Rows are points. A path goes straight from each point to the next, and from the last back to the first. The post is the endless flat space through its rows: a point in 2 columns, a line in 3, a plane in 4, and so on, so that a path can go around it. How many times does the path go around the post? Going back the other way cancels.
(in the rows, 128 means zero)

Post:
[[ 98 140 152]
 [159  62 119]]
Path, 23 rows:
[[120  69 182]
 [ 93 100 140]
 [140  71 105]
 [144 134 124]
 [144 167 188]
 [140  65 181]
 [101  54 152]
 [119 118 164]
 [130 135 145]
 [112 141 117]
 [ 98  78 119]
 [151   7 155]
 [112 138 166]
 [143 163 161]
 [105 153 132]
 [120  53  91]
 [ 72 116 183]
 [126 110 167]
 [144  68 184]
 [ 68  96 154]
 [113  98  73]
 [180  67 103]
 [136 142 187]]
Times around: 0

Post (7 x 8):
[[ 80 154 239 147 122 163 112 133]
 [ 96 166 228 175  89 115 152 135]
 [172 141  73 104 125 118 140 166]
 [144  93 126 105 112  65 109 146]
 [147  68  55 143 138  85 104 165]
 [127 134  65 120 132  84 137 106]
 [135 166 232 188  91 155 100 102]]
Path (29 x 8):
[[ 97 127 141 124 142  70 153 214]
 [187 138 150 220  20 106  76 165]
 [ 30  93 144  87 113 103 107 112]
 [200 122 157 170 127 199  93 140]
 [154  95 115 155 132  83 116 141]
 [200 141 160 143 132 164  80 211]
 [113 237 136 127  99 143 193 147]
 [ 68 175 162 205  89 114 175 113]
 [147  83 107  21  98  38 158 161]
 [138 129 147 201 135 136 146 154]
 [103 219 102 121 135  87 194  93]
 [ 99 144 108 123 111  54 148 193]
 [159 127  84 185 125 113  93 173]
 [154 117 223 196 127 121 128 169]
 [145  78 160 158 112  78 144 154]
 [111 139 235 128  79 139 141 170]
 [113 117 227 137  24  50  54  90]
 [102 149 130 228 126 139  62  55]
 [143  90  72 173 163  61 118 149]
 [192 131 162 174 144 198 112 133]
 [129 108 195 102  87 159 118 166]
 [212 113  87 128  66 119 102 180]
 [157 157  37 146 126  99 130 182]
 [120 183 183 184 155 216 110 164]
 [128 113 171 148 156  80 151 128]
 [ 93 110 150 101 122 116 159 100]
 [185 104 135 115  51  44 108  37]
 [133 145  87 115 162 183 159 136]
 [139 125 154 140 166  96 118 124]]
Times around: 0

Post, 10 rows:
[[ 69 192 140 159 155 137 161 150 121  81 224]
 [171 130 103 154 107  93 172 145 117  91 159]
 [109  74 127 132 138 105 133 104  91  92 101]
 [ 82 178 113 186 214 148 199 157 168 113 166]
 [160 120 138 128 116 178 125 187  87  86 197]
 [104  59  90 103 100 143 143  93  97 203 153]
 [ 78 121 105  88 171 128 142  78 159 191 117]
 [163 111 148 153  57 161 137 160 117 111 178]
 [ 94 139  59 136 155 123 120 139 140 176  58]
 [165 151 126 140 103 119 216 205 106 194 120]]
Path, 21 rows:
[[ 45  61 129 129 172 116  81 164  81 118  82]
 [137 108 111 191  99 119 142 123 135 118 171]
 [172 151 112 153 141  96 151 103 165 143  66]
 [132 108   7 141 186 101 142 100 141 128  75]
 [145 143 115 154 111 152 225 183 150 122 209]
 [108  76 118 108 135 120 139 167 104 118 174]
 [110  97  96 139 167 162  98  87 167 113 194]
 [130 147 123 154 122 112 116 109 127 168 162]
 [101 150  48 120 152 185 111  87 138 144 183]
 [187  89 120  96  97 215 114 164 100  81  87]
 [117 131 112  58 147 122 117 164 119 104 160]
 [121  31  93 149  98 146 174  98 115 130 140]
 [112 128 137 118 110 138 169 137  78 115 170]
 [ 82 151 126 133  73 107 191 141 106 154 154]
 [ 68 131 124 119 121 137 105 164 119 106 179]
 [ 90 140 134 174 104 103 201 142 124 116 200]
 [177  92  64 107 112  92 102 134 119 174 109]
 [174 209 112 145 211  98 192 159 152 164  90]
 [101 161  86 183 119 178 179 146  76  92 195]
 [ 35 123 135 139 156 182 184 189  57 122 117]
 [130 163 109 107 133 141 139 139 174 108 182]]
Times around: 3

Post (17 x 18):
[[132  77  96 150 101 113 140  99 116 137 135  88 159 168 142 181 141 141]
 [152 110 128 183 111 162  98 106 116 116 119 130 167 115 151 155 131 130]
 [124 128 178 112 114 146 134 160  98  99 110 145 160 129 170  27 103  81]
 [ 94 152 165 124 127 141  79 113 109 134 116 115 152 130 157 105 127  95]
 [180 137 148 129 145 156 119  99 152 137 107 100 141 111 116 116 150  78]
 [122 133 116 123 195 182 105 154 147 159 142 150 117  88 145 156 151 113]
 [142 110 131 129 158 136 147 104 111  84 145 101 164  95 111 133 189 128]
 [157  78 120 105 110 148 109 159 104  84 129 150 148 149 157 120 174 128]
 [ 81 143 130 130 114 140 130 141 171 134 170 150 152 154 167 130  60 182]
 [122 134 148 128 129 135 139  63 112 179  56 153 188 135  97 171 147 186]
 [109 107 139 115 147 165 125 150 129 130 136 121 115 111 134 112 149 164]
 [132 136 144 161  83 152 154  93 134 109 155 102 173  94 146 117 174  93]
 [ 99 119 107 150 144 132 104 165 134 123 159 122  94 106 129  91 143 140]
 [125 143 147 177  87 160 135 161 122 123 141 112 158 160 153 102 141  96]
 [134 133 140 106 122 133 147 158 127 129 171 118 118  95 127 123 148 143]
 [146  97 148 115 165 152  90 120 112 139 138 152 163 113 117 104 131 132]
 [145 124 105  99 116 162 145 123 115 128  94  92 163 125 117 115 146 138]]
Path, 32 rows:
[[149  97 126 102  95 149  77  99 115 109 157  97 182 173 152 107 114  79]
 [110 172 166 126 118 178 110  96 142 108 100  83 206 161  99 152 146 135]
 [123 148 189 130 114 120  76 172 157 126 179 102 117 136 165 124 106  97]
 [131 114 136 115 181 151 152 152 132 194 122 112 132  90 114  80  95 170]
 [116  94 109 140 103 106 112 138 116 149 148 115 102 165 162 141 132 148]
 [121  96  75 129 136 188 151  65  68 144 116 148 207 105 100 183 230 158]
 [140  63 167 106 116 169 113  77 159 109 122 101 120 100 117  78  79 171]
 [121  86 141 137 152 113 142 110 107 123 113  77 168 157 124 128 109 111]
 [174 134 151 160  76 172 136  63 130 105  43  68 184 115 112 150 213 144]
 [144 168 136 187 115 190 123 129 155 183 140  74 145 115 146 176 178  86]
 [134 125 180 167  44 140 133 100 112 172  99 175 187 106 152 107 145 126]
 [128 115 124  89  81 147  98 133 112 154 142 106 169 117 127 134  90 155]
 [171  14 114 142 106  90 131 117  80 105 184 192 168 127 141  99 110 118]
 [153  92 113 119 138 163 137  93 128 172 136 139 134 116 117 162 149 184]
 [154 143 112 104  85 153 162 148  97  58 188 117 192 124 141 141 249 101]
 [131 111 107 192  72 146 134 148 119 108 197 114 132 136 175 117 139  82]
 [116 132 145 147  98 152 103 126 123 163 195  92 156 129 130 167 105 132]
 [102  99 124  92  89  76  93 183 115 119 129 193 129 136 169 107 155  78]
 [112 152 134 138 149 150 143 134 116  83  86 127 164 128 123 116 218 130]
 [141 155 127 158 129 146 121 106 113 199 123 152 166 101 122 127 129 141]
 [178 107 122  97 156 185 105 151 125 111 166 118 122 115 124 106 167 122]
 [121  95 115 116 162 159 137 143 137 144 183 101 121 104 101 132 130 177]
 [113 108  67 103 154 158 117 116 141 147 114 103 146  96 107 167 147 113]
 [112 112 132  96 182 186 113 116 129 231  89 149 152  88  71 139 193 167]
 [158 125 179 171  88 175 151 136 114 133 182 143 223 128 125  62 154 102]
 [ 97 134 135 104 161 120 207 139  78 131 166 170 171 128 133 153 179 195]
 [ 93 160 116 146  73 143 151 200 126 130 171 136  79 143 161 115 158 139]
 [122 118 131 112 126 130 103  69 119 144 108 141 182 118  91 102 114 109]
 [109 142 186 144 107 110 146 113 123  94 125 116 161 106 164 120 108 109]
 [159  79 133 168 102 194 109 131 126  88 140 107 196 128 139  96 129 172]
 [125 136 102 137 117 125 146  99  93 210 127  86 145  94 105 109 159 129]
 [110 156 175 153 107 147 139 177  97 120 146 172 130 162 185  78 128 104]]
Times around: 4
